Rows are points. Each copy is the shape, with its points in the same order, stretched, turned, moved and blurred by noise. Some copies are also mirrored. Which?
(in the rows, 128 means zero)

Shape (7 x 2):
[[167 148]
 [167 165]
 [107 112]
 [132 200]
 [139  82]
 [112 144]
 [154 105]]
Copy 1:
[[165 163]
 [158 180]
 [138 103]
 [109 190]
 [175  94]
 [123 137]
 [178 117]]
Copy 1 is: only turned
Copy 2 (7 x 2):
[[162 122]
 [177 142]
 [108 118]
 [156 181]
 [118  85]
 [118 150]
 [134  91]]
Copy 2 is: only turned

Shape, 9 rows:
[[ 96 130  86]
 [183 174 141]
 [147 180 124]
 [123 134 161]
 [117 113  83]
 [142 123 142]
 [ 94 122  82]
 [127 144 153]
 [118 116  75]]
Copy 1:
[[ 84  95 104]
 [168 173 152]
 [123 161 153]
 [148  95 171]
 [108  95  86]
 [157 105 139]
 [ 84  88  97]
 [143 111 162]
 [104  99  80]]
Copy 1 is: only turned
Copy 2:
[[198 132 129]
 [111 171  69]
 [142 174  95]
 [110 156 149]
 [185 110 128]
 [120 124 118]
 [192 109 143]
 [125 163 134]
 [188 109 114]]
Copy 2 is: mirrored
Copy 3:
[[ 67 155 125]
 [186 162  99]
 [156 182 113]
 [139 138 154]
 [ 71 138 107]
 [134 125 130]
 [ 58 152 124]
 [143 145 146]
 [ 66 140 101]]
Copy 3 is: only turned
Copy 4, 9 rows:
[[112 135  61]
 [165 189 162]
 [141 188 126]
 [102 134 145]
 [137 124  69]
 [125 128 143]
 [118 137  52]
 [106 150 144]
 [145 126  60]]
Copy 4 is: only turned

Shape (9 x 4):
[[153 105 175 106]
 [117 158 108 100]
 [117 164 107 156]
 [193 126  72 129]
 [157 119 155 141]
 [123  93 148 127]
 [156  75 153 111]
 [115  92 179 123]
 [148 153  78 199]]
Copy 1 (9 x 4):
[[151 139 182  96]
 [112 150 116 107]
 [136 144 107 151]
 [183 162  85  86]
 [165 140 156 122]
 [151 105 155 110]
 [174 118 167  81]
 [143 103 183 119]
 [180 133  77 169]]
Copy 1 is: only turned
Copy 2 (9 x 4):
[[ 97 106 153 161]
 [ 98 155 117 106]
 [148 166 144  82]
 [176 159  82 154]
 [143 126 158 142]
 [117  97 146 122]
 [121  83 126 165]
 [102  90 168 132]
 [220 163 130  80]]
Copy 2 is: mirrored
Copy 3 (9 x 4):
[[154 151 182 115]
 [122 147 100  96]
 [124 142  93 152]
 [211 132  93 126]
 [157 145 155 143]
 [132 108 170 120]
 [162 110 186 108]
 [115 121 190 129]
 [160 119  69 194]]
Copy 3 is: only turned

Shape, 11 rows:
[[112  91 110 136 154 133]
 [150 185 106 156  87 101]
 [140 107 106 111 136 161]
 [194 144 148 162  62 105]
 [ 94 125 148 114 137 175]
 [173 159 129 128 128 101]
 [114 113 148 124 122 100]
 [178 144 130 132  92 113]
 [103  91 103 121 136 146]
 [ 86  88 108  57 135 147]
 [195 177 119 184  28  83]]
Copy 1 (11 x 6):
[[ 85 122 133 145 149 137]
 [133 162  97 143  77  94]
 [118 123  98 142 156 153]
 [182 137 118 168  78 117]
 [111 158 131 113 153 187]
 [155 138 116 130 129 100]
 [116 127 149 110 115 129]
 [166 127 108 148 105 118]
 [ 85 111 118 134 146 156]
 [ 93  95 113  79 151 169]
 [177 157 100 186  33 101]]
Copy 1 is: only turned
Copy 2 (11 x 6):
[[155  83 110 103 144 130]
 [110 180  95 160 103 110]
 [178 114 121 100 102 157]
 [123 150 140 199  81 125]
 [134 115 146  87 150 181]
 [152 165 138 155 120 112]
 [113 110 150 121 131 114]
 [143 152 133 167  86 120]
 [146  86 106  87 119 146]
 [140  92 126  21 101 147]
 [ 94 188  96 226  62 102]]
Copy 2 is: only turned

Shape:
[[139 116 165 120 122 136 130 174]
 [110  88  68 108 153 101 129  88]
 [140 136  88 134  87 100 161  71]
 [ 91  80 104 152 147 132  70 120]
 [157 141 148 146 146 155 133 199]
 [157 107  67 132 109 148 159  81]
 [163 104 141 148 151 116 133 106]
 [ 97  73  99 183 150 110 114 120]
 [123 177 140 124 172 132 130 147]
 [169 165 125 124 145 101 125 184]
 [138 105  62 129 116 122  97  62]]
Copy 1 (11 x 8):
[[ 97 104 167 100 114 139 149 147]
 [131  91  66 168 186 122 108 118]
 [154 132  62 141 116  86 147  85]
 [103 101 107 194 138 165  93 164]
 [129 124 177  98 117 190 167 156]
 [172 101  50 129 119 138 126  79]
 [158  84 144 152 135 125 122 115]
 [113  95 104 218 147 166 138 130]
 [135 172 169 114 161 160 128 144]
 [150 137 154 102 146 143 176 181]
 [165 107  45 167 128 117  88 126]]
Copy 1 is: only turned
Copy 2:
[[115 109 154 157 145 118 118 158]
 [ 99 107  76  68 147 129 181 115]
 [152 120  96  83  64 132 172 122]
 [101  88  88 119 161 171 117 127]
 [127 145 146 174 177 117 110 189]
 [148 126  52 113  90 120 151 137]
 [173 100 110 128 161 127 136 141]
 [110  75  93 126 165 178 164 138]
 [122 162 148 131 174 128 137 122]
 [144 150 155 118 172 128 131 196]
 [143 110  53  69 103 157 141 116]]
Copy 2 is: mirrored
Copy 3:
[[141 115 188 126 128 100 112 174]
 [133 106  80 131 160  74 162  91]
 [146 119  90 113  73 138 168  86]
 [ 79  88 114 175 162  91 109 118]
 [120 132 161 121 147 122  92 198]
 [152  93  64 118 115 139 152 123]
 [139 116 148 124 169 147 160 137]
 [ 59 103 109 161 166 105 155 133]
 [158 175 133 147 147 118 101 128]
 [130 165 154  79 142 104  90 140]
 [127  81  60 126 134 117 129  72]]
Copy 3 is: mirrored
Copy 4 (11 x 8):
[[109  97 102 120 123 112 134 194]
 [128 126  62 153 216 110 135  91]
 [128 140  81 136 117  87 139  63]
 [ 93 123 106 163 206 121  81 140]
 [143 111 114 139  98 140 134 221]
 [127 148  34 160 121 115 144  95]
 [142 155  74 126 150  86 108 152]
 [113 142  97 189 196  81 101 140]
 [156 137 140 111 137 153 141 159]
 [186  84 130 117 119 126 126 169]
 [127 130  57 151 173 123  91  62]]
Copy 4 is: mirrored

Shape (15 x 9):
[[ 88 185 146 153 135  96 169 151 145]
 [132 117 165 117 106 160  83 167 113]
 [111 121 110 123 151 184 111  76  87]
 [108 189  97 163 133 157 109  82 144]
 [150 181 150 117 102 114  83  77 160]
 [ 60 117 168  95 127 129 123 165 178]
 [145 139 187 142 154 127 138 148 103]
 [ 91 120 115 160 106 181  92 110 148]
 [158 198 114 117 132 165 184 157 147]
 [123 118 121 157 130  88 127 118 165]
 [149 109 163 145 105 152 125 137 163]
 [ 77 121 133  84 133 134 173  71  98]
 [155 128 186 161 104 129  97  91 125]
 [ 88 188 116  99  95 149 160 170  93]
 [133 190  96 179 163 153 182 108  83]]
Copy 1:
[[ 82 136 134 148 103  91 171 136 144]
 [126 133 177 126 131 175  89 148 108]
 [123 137  81 133 161 138  83  71  99]
 [106 175  85 169 126 139 116  77 158]
 [133 189 158 113  86 130 110  81 150]
 [ 55 101 178  88 123 139 123 136 148]
 [142 128 164 144 146 123 154 124 106]
 [105 122 112 151 123 180  87  91 151]
 [123 183  91 116 134 145 171 157 143]
 [139 107 136 136 116 105 125 107 174]
 [150 114 154 118 120 175 138 119 145]
 [ 87 114  86  83 110  95 118  74  88]
 [165 136 170 143 101 153 128  78 122]
 [ 63 158 100 120  88 129 125 168  95]
 [139 158  46 187 145 104 161 103 117]]
Copy 1 is: only turned
Copy 2, 15 rows:
[[ 78 169 132 146 111  78 167 116 110]
 [124 136 173 133  89 159  82 141 122]
 [130 131 109 125 105 196 138  67  91]
 [136 190 102 119 109 115 125  57  76]
 [145 143 142  99 110  79  92  58 135]
 [ 49 129 139  87  92 117 113 145  97]
 [119 133 185 140 132 141 150 132 132]
 [133 149 121 116  79 136  98 101  45]
 [136 202 104 118  94 128 182 137 157]
 [122 118 111 134 137  83 127 127  91]
 [151 126 159 108  95 118 123 148  97]
 [ 80  96 100 122  81 154 177  68 115]
 [164 107 189 128 109 107 110  96 101]
 [ 79 177 103 169  47 139 142 114 153]
 [139 186 103 175 120 146 204  84 108]]
Copy 2 is: mirrored
Copy 3, 15 rows:
[[ 87 153 155 145 133 119 162 146 112]
 [150 139 106 157 129  98  66 140 112]
 [131  89  90 155 110 140 129  67 162]
 [100 155 127 157 137 181 131  81 172]
 [130 198 120 119 132 104 122  83 180]
 [ 94 127 103 157 128  76 138 189 167]
 [147 132 122 158 162 103 135 112  67]
 [132 119 125 193 114 146 101 115 199]
 [136 150 120 103 156 196 154 159 109]
 [114 118 178 131 137  93 130 111 161]
 [176 134 143 152 143 113 113 141 160]
 [124  85  88 136  59 110 197  97 162]
 [181 159 137 163 131  82 108  81 143]
 [104 151  98 123  74 163 130 164  86]
 [115 117 149 149 139 199 173  88  85]]
Copy 3 is: mirrored
Copy 4:
[[ 79 184 119 107 150 116 172 166 161]
 [176 120 171 133  98 146 116 168 138]
 [157 117 146 122 174 190 100  94  99]
 [105 190 135 117 177 165  84  98 157]
 [148 181 178 122 137 108 116  79 191]
 [158 134 101 124  95 156 180 148 197]
 [140 129 180 113 165 129 163 176 136]
 [126 128 133 140 125 195  81 112 162]
 [114 181 158  16 141 132 120 155 132]
 [106 113 110 121 158 106 128 125 197]
 [123 100 178 104 116 153 120 135 188]
 [129 127 114 108 141 154 180  78  93]
 [128 115 202 149 142 131 126 107 170]
 [127 188 127  91  88 128 136 157  79]
 [ 81 172 148  75 211 149 111 141  80]]
Copy 4 is: mirrored

Shape:
[[137 140 114 122  78 114 123 121 132 135 136]
 [111 149  76 151 109  92  66 164 132 163 103]
 [ 98 166 183  93  93 114  79 166 131 153 161]
 [187  69 141 173 131 127 115 107 118  73 107]
 [110 104 115 150 154 144 140 147 132 106  86]
 [154  88 121 105  82 160 114 127 136 167 184]
 [106 134  79 176 107  68 149  91 138  81 176]
 [131  85  80  97 110 110 129 176 132 130 173]
 [193 102 141 125 141 103 155  89 191 100 120]
 [105 102 155 177 150 152 103 173 154 130  86]
 [201 161 181 108 140 130 141 151 166 115 131]
 [158 138 124  87  98 114 120 172 106 164  79]
 [157  71  83  95 150 152  89 115 100  87 114]
 [ 98 117 102 153 128  80 157 101 114 152 145]
 [117 123  75 123 132 156 156 126 169 176 143]
 [144 163 114 167 181  71 148 112  86 122  81]
 [125  84 139 152 117  99 135 126 118 149 105]]
Copy 1 (17 x 11):
[[139 135 142 147  98 116 128 157 146 134 135]
 [117 177  92 163 157  95 124 181 131 163 133]
 [120 149 171 146 118 136  96 216 114 153 174]
 [151  84 169 179 137 131 198  83 168 132 128]
 [121  90 110 153 157 155 155 128 123 146 102]
 [175 112 139 114  83 154 116 147 185 170 145]
 [ 88 131 101 167  91 110 126  98 155  83 166]
 [137  93  91 110 104 115 144 172 168 163 172]
 [146  80 180 130 147  98 129  84 173 101 120]
 [106  99 144 175 174 167 137 157 146 173  96]
 [173  93 194 144 160 123 107 153 150  96 123]
 [177 119 130 136 126  84 136 201  98 150 102]
 [166 120 101 106 140 152 200 105 145 156 138]
 [116  95  85 160 100 113  93 113 115 121 149]
 [134 114  76 113 105 152  91 138 163 139  99]
 [159  96  90 207 176 107 128 119  73  92 123]
 [134  85 138 175 115  97 129 128 123 177 124]]
Copy 1 is: mirrored
Copy 2:
[[119 122 103 133 107  83 135 134 114 111 167]
 [130 156  81 159 125  52  71 174 105 149 122]
 [147 202 108 124  64 107 135  88  57 140 145]
 [188  43 123 153 160 120 106 114 118  83 140]
 [129  92 138 136 141 139 117 169 120 117  76]
 [129  87  50 142  82 125 165 127  75 140 173]
 [ 99 146  79 192 182  79 155 127 145  51 144]
 [139 122  39 123 124 109 162 190  73 100 131]
 [172  71  98 102 138 101 146 109 176 110 140]
 [167 111 131 165  97 140  96 145 113 152  58]
 [209 131 121  87  96 139 145 120 155 133 165]
 [158 114 137  85  96  75 117 187  85 151 148]
 [133  56  78  92 179 146  88 152  75  99 138]
 [105 129 112 174 169  82 168 144 110 129 121]
 [ 94 107  68 144 115 136 160 178 148 162 120]
 [160 144 174 142 220  89 120 167 150 135 129]
 [145  90 128 155 134  77 146 134  89 137 108]]
Copy 2 is: mirrored
Copy 3, 17 rows:
[[131 117 111 103 116 127  94 120 144 123 112]
 [118 117  80 113 171 116  94 163 188 147  75]
 [ 61 100 164  87 117 103  83 184 136 151 127]
 [207 106 108 186 104 106 146 145 112 111 112]
 [140 112 117 145 149 130 167 144 128  97  65]
 [138  93  92  94  93 177 126 144 132 144 147]
 [132 110  75 164 157 139  75  73 142  51 123]
 [129  81  56  82 149 148 129 170 134  97 139]
 [163 111 101 140  97  74 177  86 128 119 150]
 [120  96 151 157 138 119 178 181 177 125  75]
 [144 145 170 101 105  70 164 141 123 142 168]
 [156 112 133  47 137 105 121 164 122 153  83]
 [162 130  42 153 113 133 142 180  70 121  92]
 [132  81 103 136 179 157 105  72 134 107 103]
 [112 126  80 100 150 182 158  96 158 128 112]
 [163 141 132 159 206  98 116  92  99 123  85]
 [158  61 130 131 146 128 132 122 137 127  90]]
Copy 3 is: mirrored

Shape:
[[144 108  76  88  86 123 145 133 120 175 130 146]
 [100 132 119 147 165 114  90 116 135 163 170 106]
 [133  92  81 113 103 179 133 117 102 154  72 122]
 [172 113  72 138 130 130 121 130 153 142 132  96]
 [118 110 140 175 141 121  89 118 116 122 143 112]
 [109 121 140 176 138  59 127  96 101  96 163 112]
 [114  95  61  66  96 161 166 136 147 159 138  99]
 [ 98 137 120 163 147 110  84 168  75 103 176 109]
 [ 88 178 152 154 126  91 124  84 106 126 173 150]
 [194 124 110  84  96 161 170 132 111 181 106 105]
 [ 79 173 148 169 106  76 173 125 133 137 128 133]
 [103 127 153 132 135  89  83 120 105 123 133  70]
 [141 116  86 125 125 151  95 169 159 153 126  95]
 [139 118 124 123  70 171 158 113 130 135 147 110]
 [127 200 140 127  88  84 135  72 133  83 112 145]
 [142  80 122  98 121 130 109 161 166 148 137 138]
 [101 177 156 130 157  98 177  95 120  87 134 150]]
Copy 1 (17 x 12):
[[139 124  85  91 118  78  96 179  75 169 126 126]
 [ 60  92 120  90 143 148 114  91 132 128  97 116]
 [161 124 110  96 131 158 117 174  68 151 133 202]
 [136 168  79  66 116 134 132 112  87 163 147 112]
 [ 92 124 129 143 125 147 118  66 118 124  99 161]
 [ 86 129 128 162 134  92 170  48 115 111  79 147]
 [167 110 119  33 115  98 123 190  55 125 149 117]
 [ 70 115 141 140 157 126  59  49 111  69 116 127]
 [ 42 102 150 194 150 118 147 100 120 134  65 115]
 [161 149 131  87 126  84 112 188  91 199 182 148]
 [ 46  94 120 174 108  82 156 151 102 107 134 142]
 [ 78 148 154 110 138 104 130  96 171  89 100 171]
 [122 145  94  59 106 147  82 139 103 127 159 119]
 [132 139 170 117  95 117 132 133  44 159 141 135]
 [ 93 178 134 199 127 101 200 144 135 137  79 126]
 [165 119  92 105  78 119  85 134 132 144 132 121]
 [118  88 150 192 157 107 192 115 135 112 113 121]]
Copy 1 is: mirrored
Copy 2:
[[ 77 161 133 177 107  62 129 113 105 181 124  74]
 [136 160 102 129 171 147  87 156 155 112 120  76]
 [104 127 122 172  79  67  93  71 116 157 105 129]
 [164 168 104 152 122 107  96 125 137 178 126 106]
 [131 106 122 135 155 160  96 140 155 122 125 110]
 [156  90 150 118 168 166 114 175 114 109 151  74]
 [118 196 104 173  60  75 127  90 102 153 162  85]
 [127  93  99 150 134 192 125 189 150 113  87  76]
 [107 139 165 144 194 169 114 169  94 100 114  92]
 [120 193 168 145  86  91 107  58 126 191  88  92]
 [149 146 192 165 155 117 142 164 121  89 122 112]
 [138 108 148 105 103 169  81 170 161 110 124  99]
 [133 170  92 164  96 110 107 133 174 163 114 125]
 [113 174 162 188 105 137 112  73 110 152 147 115]
 [114 138 197 141 141 139 117 180  58 136 118 169]
 [ 84 156  96 126 115 102 157 121 165 171 161 109]
 [148 144 157  87 165 154 165 151  74  96 122 124]]
Copy 2 is: only turned

Shape, 17 rows:
[[112  66 159 107 111  84 151 136 119 107 101 123]
 [148 131 148 127 101  93 153 155 122 154 108 151]
 [112 209 100 122 161 144 113 123 140  97 127 146]
 [140 206 124 145 159 151 140  77  98 111 119 179]
 [153 195 153 167 153 118  86 173 129  77 134 117]
 [102 113 104  72 141 126 167  91  56  87 145 133]
 [122  82 175 138 140 148 154 122 152 159 131 117]
 [129  88 111  83  94  95 141  51 122 116  84 111]
 [105 155  93 131 126 151  93  96  65 112 119 155]
 [162 177 102 188 196 102 104 156 143 105 171 146]
 [107 135 111 134 104 115 174 102 108 142 107  84]
 [152 174 162 159 133 107 105 138 125 101 197 136]
 [115  95 144  46 127  96 156  93  87 142  99 102]
 [208 142 139 124 143 123  97 179 117  83 171  98]
 [104 104 130  81 114 103 129 108 116 166 131 122]
 [125 164 100 144 157 160 141 100  95 151 104 167]
 [129 115 135 140 105 161 172 152 172 154 151 169]]
Copy 1:
[[130  93 135  81  83 137 164 149 123 119 104 167]
 [146 113 137 136  97 121 104 138 130 145 105 211]
 [117 181 130 121 161 102  78 127  90 104  89 145]
 [182 169 160 165 157  70  92  87  88 103 108 151]
 [126 146 150  96 109  77  26 186  94  80 109 170]
 [186 153 105 111 113 128 178 119  63 122 120 119]
 [118 117 186 148  95 151 146 146 146 150 138 133]
 [154  80  87 112 141 128 164  98 138 127  96 109]
 [153 138 115 150 118 126  87  96  61  83 103 138]
 [134 162 147 119 146 107  43 176  93  79 189 184]
 [134 125  97 163 100  95 155 121 132 134 119 132]
 [161 175 163 100  81 100  34 145 129  92 164 158]
 [151  92 103 109 114 124 164 110  94 184  99 115]
 [171 128 132  94 112 134  39 226  97 114 144 152]
 [124 115 116 118  98 157 122 101 121 161 123 135]
 [151 140 144 191 152 114 114 103  77 123 114 159]
 [126 172 181 159 104 182 137 146 165 130 117 191]]
Copy 1 is: only turned
Copy 2:
[[ 84  64 168  95 120 110 122  98 136 108  94 146]
 [149  77 126 108 104 134 110 116 160 122 122 153]
 [139 177  84 131 170  92 114 155 162 135 133  96]
 [154 211  84 156 172 128 104  79 141 109 127 124]
 [181 135 116 145 160 118 111 145 159 100  77  64]
 [ 66 138 105 111 177 136 132 114  84  81 154 127]
 [118  95 173 127 130 109 182  79 151 169  93 145]
 [ 90 102 108 106  86  66 117  61  82 121 145 133]
 [119 173  81 167 181  93 107 134  82  95 131 144]
 [174  98  91 151 202 117 114 118 194 122 146  89]
 [ 68 107 101 151  91 122 135 113  99 139 137 122]
 [185 127 166 159 172 140 144 123 156  96 150  75]
 [ 77  94 134  78 135 131 115  98  67 145 137 144]
 [197 102 108 103 152 132 173 138 121  96 123  67]
 [100  84 151 103 143 112 123 116  92 155 147 152]
 [119 165  73 155 166 117 117  97 138 145 128 161]
 [119 120 137 125 105 107 194 118 201 141 143 156]]
Copy 2 is: mirrored
Copy 3, 17 rows:
[[132  59 151 113 110 118  75 122 150  99 159 154]
 [126 137 128 103  99 107 107 145 158 129 118 188]
 [ 75 199 106 131 130 106 128 133 129 122 125  78]
 [ 57 225 126 129 135  95 149  81 124 114  86 139]
 [107 204 150 173 117  67  82 182 114 116 126 122]
 [112  99 129  70 169 102 125  79  89  96 142 121]
 [119 103 155 155 142 130 130 105 178 146 176 178]
 [144  73 136  98 116 155  96  63 146 119  93 107]
 [ 97 196 133 100 123 140  97  79  67 105 130 109]
 [103 207  73 198 140  56 108 157 102 145 128 145]
 [105  94 139  89  98 126 140 109 126 152 123 124]
 [129 198 139 144 131  30  99 135 116 147 143 146]
 [124  61 156  61 169 134  83  94 140 134 121 133]
 [184 176 138 172 176  73 102 189 105 129 120 139]
 [133  98 125  77 140 127  89 103 154 161 141 143]
 [ 66 192 108 115 132 146 153  98 114 113 114 143]
 [149 156 102 129 116 123 160 113 190 130 184 172]]
Copy 3 is: only turned

Shape (16 x 12):
[[157 131 120 186 138 102 109 179 116 126 156 132]
 [125 116 155 150  92 100 109 125 167 106 150 104]
 [110 172 106 127 132 143 162  47 109 134 106 108]
 [103 142 123 129 137 145 144  89 149 123 115 177]
 [139 113 144 179 150  40 144 178  90 151 137 146]
 [ 94 109 154 124 174  96  92 121 135 103 113 100]
 [126 137 137 154 159 106 158 113 155  97  89 117]
 [147 118 125 110 153 106 126 103 174 140 102 115]
 [130  37 116 156 121 102 115 163 133 127 152 118]
 [164 121 188 161 156 104 116 147  65 177  80 169]
 [170 111 161 171 185 151 122 156  54 154  78 172]
 [105 181 117  90 108 162 176 104 107 115  65 146]
 [134 145 127 145 115 106 150  77 128  91  73 119]
 [158 101 198 126 187 163 162 140  92 149 115 140]
 [ 90 179 107 123 116 156 160  90 159 139  64  98]
 [ 88 141 143 155 135 162 166  88 135 143  78 134]]
Copy 1 (16 x 12):
[[154 114 131 167 160 119 104 118  84  94 184 163]
 [122 107 152 127  89 129  97  77 139 128 121 167]
 [146 190  78  91 112 130 137 108 167 147 108  85]
 [152 133 116 104 130 160 128 128 108 180  82 122]
 [162 156 143 191 160  66 131 142  62  97 142 185]
 [ 85  97 150 153 142 102  97 146 147  96  82 121]
 [141 119 106 133  98 101  91 103  94 127  85 114]
 [130 131 135 148 123 112  63 110 140 166  93 119]
 [148  64 119 183 152  92 116 124 152 129 109 195]
 [173 175 173 211 173 107 179 155  61 137 138 115]
 [186 140 144 199 197 124 196 171  48 130 157  83]
 [167 164 102  95  60 138 167 176 137 149  99  82]
 [179 151 113 121  89 113 112  95 138 120  77 101]
 [136 103 152 151 150 101 204 142  75 176 139  96]
 [135 170  74 122  45 149 103 131 159 167 105  85]
 [130 157  92 132  83 145 152 119 116 168  93  97]]
Copy 1 is: mirrored
Copy 2 (16 x 12):
[[156 120 153 153  79 107 127 153 102 187 135 179]
 [108 115 119 149  79 104 138 149 173 113 147 147]
 [ 87 165 105 102 107 148 114  96  97 124 154  57]
 [ 57 158 111 103 135 133 108 121  93 111 123 130]
 [149 110 217 135  76 101 158 114  98 152 128 194]
 [122  79 121 158 105 137 110 117 118  99 120 119]
 [143 163 121 130 115 123 128 107 116 105 117 122]
 [113 114 115 120 140 123 112  93 155 122  95 116]
 [118  87 143 205  88 142 162 118 160 171 114 194]
 [135 128 202  80  82 172 116 152  96 128  81 158]
 [153 145 170  95  97 197 103 156  68 153  82 160]
 [ 76 192  91  90 139 135 166 144  79 109  87  58]
 [105 193 106 128  92 122 145 108 122  95 103  95]
 [151 115 134  79 137 204 133 144 113 113 124 154]
 [ 91 185 109 130 155 122 120 136 105 105 116  25]
 [ 93 185 134 127 140 150 117 134  97  95 134  98]]
Copy 2 is: only turned
